Each wall is flat, endless, passes through zero and stands at right angles to its row. A trip goes straight from one point to another. Which walls does it cross, in order?

Walls:
(1): [-27 -14]
(2): [-47   5]
(3): [ 19 -30]
(4): [ -3 -31]
(5): [  4 -19]
Trips:
[22 16] to [12 20] -> none
[27 46] to [ 61 -19] -> 3, 5, 4
[-7 58] to [-29  25] -> 1

Walls:
(1): [ 15  40  30   3 -40 -50  -5  53 -19]
(2): [-31 -20   0  -1  -8 -16 -24   5 -17]
(3): [-25  10 -55   7  16  17  -8 -31   2]
(4): [-32  17  -2   0  -4   5  -3 -29 -21]
(5): [-33  24 -16  46   7   9   0  48  -4]
(6): [  0  -7   0  -8 -12  -2   5 -21  15]
Trips:
[ -5 -36  -5  -9  12  40   3  66  59] to [  7  36   8  41  11  29  29 -37  -4] -> 3, 4, 6
[ -6 -16  12   9  22   6  -4 -54  10] to [ 39 -25 -12  17 -51 -43 -10 -13  19] -> 2, 4, 3, 1
[ -5   6   5   2 -23  -1 -18  42  32] to [ -8   0 -19 -12  29 -11   2  31   9] -> 3
[  1 -32 -12  16 -28  16  -1  41  26] to [-19  21  75   6  48  -4   5  50 -20] -> none
[ 12   4 -24 -10  12  -9 -26  59  41] to [-11 -34  20  64   3   4   0  27 -19] -> 2
[ 17 -29  36  17  36 -26  -2 -29  -5] to [-32  31 -10 -25  11  28  26 -47  27] -> 2, 4, 3

Walls:
(1): [ 22  16  74   5  23   3 -33 -33   2 -42  16  26  22 -11 -16 -24 -67 -48
  23  -6]
(2): [ 47 -26 -26   3   2  -2  57 -22  38  21 -35  35   0  41 -49  15  -4  16
  38 -60]
(3): [ 27  -7 -35  65   6 -50 -23   7 -14 -27   2  29  19  29  96  -5  -5  -6
  25 -10]
(4): [ -2 -13  19  25 -12  30  -5 -28  -5  31  28 -19  12   1  -6  -4 -15  11
  -1 -10]
(5): [-20   2   9 -22   3  12  45  55  10  16   6 -44 -16  32  20  40 -36  36
  13   0]
(6): [ -1  35 -63  -1 -36 -33  -5  -2  10  -1   9  19 -33  14  -8  14  15   8
 -41   1]
(7): [-21 -32   7   0 -45  28  85 -23  -6  -6 -52   3 -13  16 -14  35  -7   3
  22  -8]
(8): [-22 -45  -8 -24 -43  19  19 -22  48 -21 -38 -39   0  55 -34  21  35  25
  -6  -5]
(9): [-14   0 -14  -2  12 -64 -17  12  -8   3  26  15  -6  32  28 -23  -1 -51
  27  -8]
Trips:
[  8 -11 -24  -3 -29  23 -18  -4  15 -33   8  13  52  -8   6  18  22  18
  11 -60] to [ -8  48   8  19   8 -18  12 -33  27 -15  39  32  26   7 -20  -8  24 -16
  45 -27] -> 1, 7, 9, 8
[  2 -37  17  -2 -10  -7 -34  12  66 -36 -18 -35  30  13  58 -34   4   1
 -50   0] to [ 15   8 -12 -28 -37  -9  48  34  36  -7 -28  14  -4 -34 -49   1  11  41
 -13 -45] -> 9, 1, 5, 6, 2, 3, 7
